Each row is a point. The window is the flat piece filled in between its corners: a triangle in 3 columns, a solid with four corners in 4, and so on. A path goes straight from each point to the next, and from the last back to the first. List the points from which the path goes on through the window.

Window (3 x 3):
[[  6  26  -5]
 [-18 -60  21]
 [ 15  -3  16]]
Path:
(1): [ 7 26 41]
(2): [14 23 29]
(3): [ 13  14 -23]
(4): [  7 -19  -7]
(5): [-14  40  10]
(6): [-19  10   4]
(7): [28 -4 -8]
(8): [ 20 -37 -12]
Through the window after points: 8

Window:
[[ 16   0 -12 -31]
 [ 56   7 -19 -12]
 [ 25  31  -1  -8]
 [-54 -46  13  54]]
Path:
(1): [  6 -21  12  -8]
(2): [-37 -30  33  26]
(3): [-30 -36 -18  52]
(4): [ 19  14 -36   3]
(5): [ 36   1  12 -37]
(6): [19 -6 49 21]
(7): [ 27  60 -55 -37]
(8): [-12  -6 -26  37]
Through the window after points: 2, 4, 6, 8

Window:
[[  5 -21  -4   3 -14 -23]
 [-20 -18   1  20   3 -22]
 [ -3  36 -10 -60  15  25]
 [-24   8   7  17 -35  24]
 [ 16   6 -24   2  25  -1]
 [ -3   2  19  25 -15 -17]]
Path:
(1): [  7   6  17 -20  16  25]
(2): [  4 -14  21   0 -20  30]
(3): [-19  31 -16   1   4 -26]
(4): [-10  30 -31   2  16  -3]
(5): [ 12  -7  24 -12  -8  22]
(6): [ 6 -3  3  4 -1 27]
(7): [-26  17 -21 -14 -12  -5]
(8): [-18  14 -10  16 -35  -8]
(9): [ -1 -13  -2  -5  -5   7]
(10): [  3 -24  14   6  -7  -6]
(11): [-27   9 -34  21  37 -41]
(12): [ -5  -2 -19 -13 -17 -22]
Through the window after points: 2, 12

Window, 8 rows:
[[ 43 -15 -20   2  25  25 -28   9]
 [ 15 -44  -1   4  28  38 -38  41]
 [ -5  39  29  17  10 -17  16 -32]
 [-10  41 -23  21  10  15  -6  19]
 [  7  16   7   9  -7   2  43  -1]
 [ -3 -28 -38  14  24   5 -18  21]
 [ -2  25  13  32  -8  30  27 -46]
 [ 25 -23  -1  19 -24  22 -30   2]]
Path:
(1): [ 60  -5  -5  40  56  -7 -22   1]
(2): [  3 -18  -3  -1   2  23  -8   4]
(3): [ -8  23   3 -21 -10  20   2 -36]
(4): [18  2  5 41 -3 10 30  8]
(5): [ 34 -15  -9  26  16   7 -15  23]
(6): [-23   6 -19 -18  13  36  -1  -5]
(7): [ -2 -11  -7 -19   1   7 -18  14]
(8): [ 38 -13 -19  60  28  22 -24  18]
(9): [ 33 -16 -18  52  10   7 -28  19]
(10): [ 24 -17  -8 -12  19  31 -22   9]
(11): [ -4 -38  -1 -34  34  40 -40  17]
(12): [ 25 -10 -15  59   4   4   2  31]
(13): [  3 -21 -26  28  26  12  -8  14]
(14): [ -5 -21 -36 -13   7  -2 -27  19]
(15): [  6  -5 -15   2   3  15   0  -7]
(16): [44 17 19 44 27 21  1  9]
Through the window after points: 3, 5, 9, 11, 13, 15
